Each row of a before or after table is a point. The points were changed in one or more steps. Then noise was added and the rows were shuffled. The steps act on columns, c1 being the first. Write out the steps. A step turns or swaps two columns, mirrors them in a line or flattens them onto one, adds a multiple of one to another, or multiplies or shifts one. Angles are multiples of 10 degrees, from the lower column toward the higher: turns from -170 to 170, lines from 10 to 170 but not 90. Use the fewest steps. Two steps may share a column if one is a turn and the other turns, adds or multiplies; they go together, in the order done. Otherwise the lowest column goes first.

Before, 14 rows:
[[-1.3 -4.8 -4.2]
 [-5.0 -5.2 -2.0]
 [ 3.0 -2.6  2.7]
 [-4.5  1.3 -3.6]
 [-4.8  7.6  0.2]
 [-5.5 -5.9  0.2]
 [-3.3 -5.2  0.1]
 [-5.6 -6.7 -0.8]
 [-3.7 -6.3  0.1]
 [-6.3 -7.0 -1.6]
 [ 1.1 -4.6 12.0]
 [ 6.2 -2.2 -1.8]
 [-5.2 -7.3 -2.9]
 [-0.5  5.5 -2.0]]
After:
[[ 7.9  4.0 -6.7]
 [-2.9 -5.3 -5.8]
 [-3.7  4.7 -6.1]
 [ 7.2  2.0 -6.0]
 [ 3.4  3.9 -7.2]
 [ 6.6  3.8 -4.0]
 [ 3.5 -3.2 -7.8]
 [ 7.6  2.3 -3.9]
 [-1.0  4.4 -0.9]
 [ 8.0  2.9 -5.1]
 [ 8.4  2.9 -5.2]
 [ 1.3  4.0  7.6]
 [ 1.2 -8.9 -3.2]
 [ 5.6  3.2 -4.1]]
Steps: turn c1 and c2 by 150 degrees; shift c3 by -4.0

Before (10 x 4):
[[-2.8  6.7  2.6 -4.9]
 [-6.5 -2.7 -8.0 -5.2]
 [-2.3 -1.2 -8.6  0.6]
 [-6.3 -2.4  3.4  7.5]
 [ 4.2  1.6 -4.0  1.8]
 [ 0.1 -2.4  1.7 -4.2]
 [-4.8  5.5  1.0 -4.9]
 [-5.1 -3.6 -2.5  4.8]
 [ 4.2 -0.1 -5.6 -1.7]
 [ 1.3 -3.7  2.9 -0.6]]
After (10 x 4):
[[ 1.1  2.4  2.7 -3.0]
 [ 4.1  1.5 -5.4  1.1]
 [-0.2  4.8  1.5 -0.3]
 [ 4.0 -2.4 -4.1  0.5]
 [-5.6 -2.2 -2.1 -5.4]
 [-2.9  0.4  2.5  8.1]
 [-5.1  1.8  0.7  7.3]
 [-6.5  5.4 -7.9  0.5]
 [-1.9 -0.2 -8.8 -0.9]
 [-6.6 -5.0  3.1 -5.6]]
Steps: turn c2 and c4 by 120 degrees

Before (9 x 8):
[[ 9.5  5.4  2.6 -2.4 -4.2 -4.3 -7.4  1.9]
 [14.8 -1.3  0.8 -3.2 -3.8 -6.1 -3.9 -0.6]
 [ 6.4 -0.1  3.0 -3.3 -0.6 -8.7 -4.0 -2.8]
 [-4.1 -2.6 -1.6  3.5 -4.6  4.0  5.4  4.9]
 [-2.9 -0.3 -0.9 -4.0 -5.0  5.4  5.4 -0.5]
 [ 1.3 -1.4 -5.9 -6.8  2.0 -1.8 -4.1  1.1]
 [-0.7 -4.0 -5.4 -3.5 -2.6  0.1 -9.1 -4.0]
 [ 1.1 -4.1  4.0 -2.1  0.9  5.3  2.1  2.0]
 [ 2.3  0.2 -0.9  2.6  1.7  4.3  4.3 -2.1]]
After, 9 rows:
[[  3.9  -2.0   2.5  -3.1  -0.4 -17.9  -3.9   3.3]
 [ -0.4  -4.0  -5.7  -5.9   2.8  -3.2  -4.3  -3.0]
 [  7.7   4.4   3.2  -4.1  -6.6  -8.9  -6.8   0.0]
 [ -0.5  -3.9   4.9  -0.6   2.1   9.9   1.7  -1.3]
 [ -5.8  -1.1  -0.3   4.0  -3.3   8.0   5.6  -5.6]
 [ -4.7  -1.8   0.0  -3.8  -5.1  10.8   5.3   0.0]
 [ 13.4  -2.5   1.1  -2.0  -3.5 -12.2  -3.8   0.5]
 [ -2.8  -4.6  -7.0  -2.4  -0.2  -0.6  -8.6   1.7]
 [ -0.5   1.5  -1.9   2.5   1.1   8.4   4.3   1.8]]
Steps: shift c1 by -2.0; add -0.5 times c2 to c5; turn c2 and c4 by -20 degrees; mirror c3 and c8 in the line at 10 degrees; multiply c6 by 2
